Each row of a before or after table is a point. The points were changed in one or more steps. Then noise was added and the rows were shuffled. The steps act on columns, c1 being the first. What was done? A step turns or swaps two columns, mirrors them in a line or flattens them onto one, adds a multiple of one to another, or multiplies or shifts one. Angles are multiples of 10 degrees, from the lower column toward the higher: turns from -170 to 170, lines from 10 to 170 but not 90. Use the fewest steps. Two steps may share a column if one is a turn and the other turns, adds or multiplies; they go together, in the order done. Otherwise the lowest column goes first.
In the rows, 128 means zero.

Before (10 x 3):
[[169 131 131]
 [104 104 133]
 [154 133 138]
 [148  86 144]
 [139 153 145]
 [115 148 157]
 [139 152 150]
 [131 149 101]
 [ 73 135  79]
 [204 121 131]]
After, 10 rows:
[[ 72 170 101]
 [204 121 123]
 [105 110 113]
 [139 131 157]
 [169 127 133]
 [154 124 138]
 [115 119 162]
 [139 127 160]
 [148  88 106]
 [131 162 128]]
Steps: turn c2 and c3 by 50 degrees

Before, 10 rows:
[[119 130 101  90 136 165]
 [139 112 115 117 126  83]
 [131 129 107 220 127 158]
 [148  96 227  89 134 159]
 [122 138 129 134 160 140]
 [140 142 105  92 177 108]
 [143 123 111 128 128 123]
 [119 137 150 120 129  88]
 [108  94 101 111 154 152]
 [139 114  98 130 125 111]]
After (10 x 6):
[[117 132 101  88 105  97]
 [122 137 150 120 142 165]
 [108  95  99 109  95 116]
 [139 111 114 115 147 171]
 [132 131 107 219 119 100]
 [119 137 127 134  93 128]
 [149  95 227  87 111 101]
 [140 143 105  90  88 164]
 [138 117  96 130 140 145]
 [141 122 110 129 129 132]]
Steps: turn c5 and c6 by 160 degrees

Before, 8 rows:
[[170 111  87 134 144 108 105  79]
 [186 123 115 105 183 122  71 137]
 [160 130 103 125 147  98  62 107]
 [168 150 131 134 114 131 125 124]
 [161 112 158 153 107 151 115 135]
 [139 113 122  76 179 135  67 115]
 [149 102 159 129  96 119 143 148]
 [149 138 134 162 148 130 121 153]]
After:
[[102 138 133 161 148 130 120 106]
 [119 113 124  77 179 135  65 142]
 [100 130 111 126 146  98  61 155]
 [ 94 112 149 154 108 152 115 128]
 [ 90 151 130 134 114 132 125 139]
 [ 69 124 119 105 184 122  70 129]
 [102 102 149 128  98 118 144 112]
 [ 94 110  98 136 144 108 105 183]]
Steps: turn c1 and c8 by 170 degrees; multiply c3 by 0.7

Before (12 x 9):
[[139  85 167 137 174 157 153 151 136]
 [ 91 170 119 171 178 137 151 146 125]
 [150 146 113 124 142 128 193 132  99]
 [112 180 157 164 137 143 126 128  99]
 [109 111 174 143 194 186 125 114  85]
 [130 146 100 105 108 133 146 140 140]
 [141 158 100 136 156 150  82 152 158]
 [ 96 186 121 144 122 184 152 171  91]
 [130 110 138 144 162 142 135 146  84]
 [127 128 110 161  96 137 161 142 143]
 [128 113 133 131 132 191 106 117 102]
 [101 162 115 133 129 119 145 149 118]]
After (12 x 9):
[[ 97 187 122 125 123 168 196 186  92]
 [127 110 132 108 131 120 145 191 104]
 [128 125 110 141  95 141 199 135 139]
 [141  86 166 118 172 152 191 156 136]
 [129 147 101  88 107 140 185 133 140]
 [ 89 170 119 153 174 145 191 137 126]
 [109 111 172 124 193 113 164 184  83]
 [152 146 115 103 143 132 232 124  99]
 [100 159 112 115 129 150 187 118 115]
 [144 159 102 114 157 151 123 149 157]
 [128 108 136 127 162 149 174 137  84]
 [113 181 158 146 139 128 165 143 101]]
Steps: shift c4 by -20; swap c6 and c8; shift c7 by 40

Before:
[[151 121 106  99 151 131  84 124 188 100 104 112]
 [173 145 136 119 142 115 136  84 136 140 108 151]
 [192 170 147  74 122 175 120 143 108  75  71 114]
 [144 116 130  96 136  98 108 134 122 137 122 126]
 [185 130 140 142 173 111 148 101  93 141 161 141]
 [171 183 151  70 133 134 165 165 122  67  88 136]
 [104 126 109 123 166 115  97 126 148 106 138 130]
 [169 161 167 172 142 107 150 116 111 145 121 104]
 [ 86 123  97 102 181 129 110 142 127 106  83 131]
 [129 157 136 108 178 118 114 113 138 156 138 109]
 [125 150 162 136 161  81 100  84 111 126 149 131]
 [120 203 103 122  96 163 190 143  81 101 107  87]
 [134 119 167 114 151 130 150 104 122 121 133 123]
 [110 126 120 109 152 145  73 147 169 124 117 157]]
After, 14 rows:
[[170 160 166 171 138 110 150 115 115 146 130 106]
 [174 143 136 119 143 114 136  84 137 140 127 148]
 [ 85 122  98 103 180 128 112 145 123 105 127 135]
 [191 170 147  75 122 176 124 141 107  76 127 117]
 [113 127 119 109 152 145  72 149 169 126 129 154]
 [121 202 102 125  95 164 190 142  84  97 130  86]
 [124 146 165 136 160  83 100  84 112 124 129 130]
 [172 182 149  72 133 132 164 162 121  66 126 134]
 [152 121 106  99 149 133  85 124 181  99 129 114]
 [146 116 131  97 131  99 110 135 126 136 125 125]
 [105 126 112 123 169 116  95 128 143 106 130 128]
 [184 125 141 145 171 113 146  97  97 140 125 142]
 [129 156 139 106 178 118 112 113 137 155 128 107]
 [135 120 170 114 149 133 150 106 120 119 130 124]]
Steps: multiply c11 by 0

Before, 13 rows:
[[147 162 150 117 156  89 150 103 159 159 107 109 139 106]
 [115  94 127 153 110 166 112 161 128 175 144 145 148 148]
 [144 147 122  87  87 160 120  85 129  97 126  92 188 186]
 [147 151 117 160 127 160 134 153 136 133 111 140 119 172]
 [146 125 144 121 136 135 129 164 154 105 136 132 157 152]
 [134  97 101 112 107  89 110 125  83 164 110 152 184 156]
 [109 130 136 161 104 119 104  90 121 141  76 131 161 121]
 [151 123 141 120  89 161 122 117 109 139  93 140 117 135]
 [114 167 104 163  89  97 148 116 135 104  84  99 146 110]
 [ 93 128 100 143  96 107 166 132 168 143 101 167 166 135]
 [117 157  99  88 111 129 122 138  87 115  70 118 192 132]
 [154  98 118 166 160 130 155 116 137 119 141 148 138 107]
 [166  89  94 145 100 165 106 112 129 105  97  94 170 163]]
After (13 x 14):
[[170 107 117 102 159 143 115 107 126 167 149 137 140 136]
 [105 133 144  69 161  99 151 104 164  94 120 102 105 116]
 [ 54 164 165  95 156 151 167 122 128 107 123 165  96 132]
 [169 158 139 121  93 157 144 111 161  94 149 120 148 110]
 [105  85 196 101 143 119 128 133 156 125 196 118  99 134]
 [207 129 169  94 151 106 104 102  83 169 129  84  90 157]
 [168 141 120  99 134 137 135 147 151 162 109 127 115 171]
 [164 155 156 138 139 112 128 162 126 136 135 123 139 149]
 [162 130 190 149 149  96 116  71 147 158 160  69 113 184]
 [134  83 181 120 142 161 102 117  94  83 143 141 101 158]
 [105 128 147 131 153 177 112 152  95 166  98 146 127 146]
 [177 138 140 126  95 114 156 126 102 129  89 154 118 106]
 [ 89 126 162  64 140 139 107  82 127 119 127 139 133 126]]
Steps: multiply c1 by 2; swap c2 and c9; swap c3 and c13; turn c4 and c11 by -120 degrees; mirror c5 and c8 in the line at 80 degrees; swap c6 and c10; add -0.3 times c14 to c12
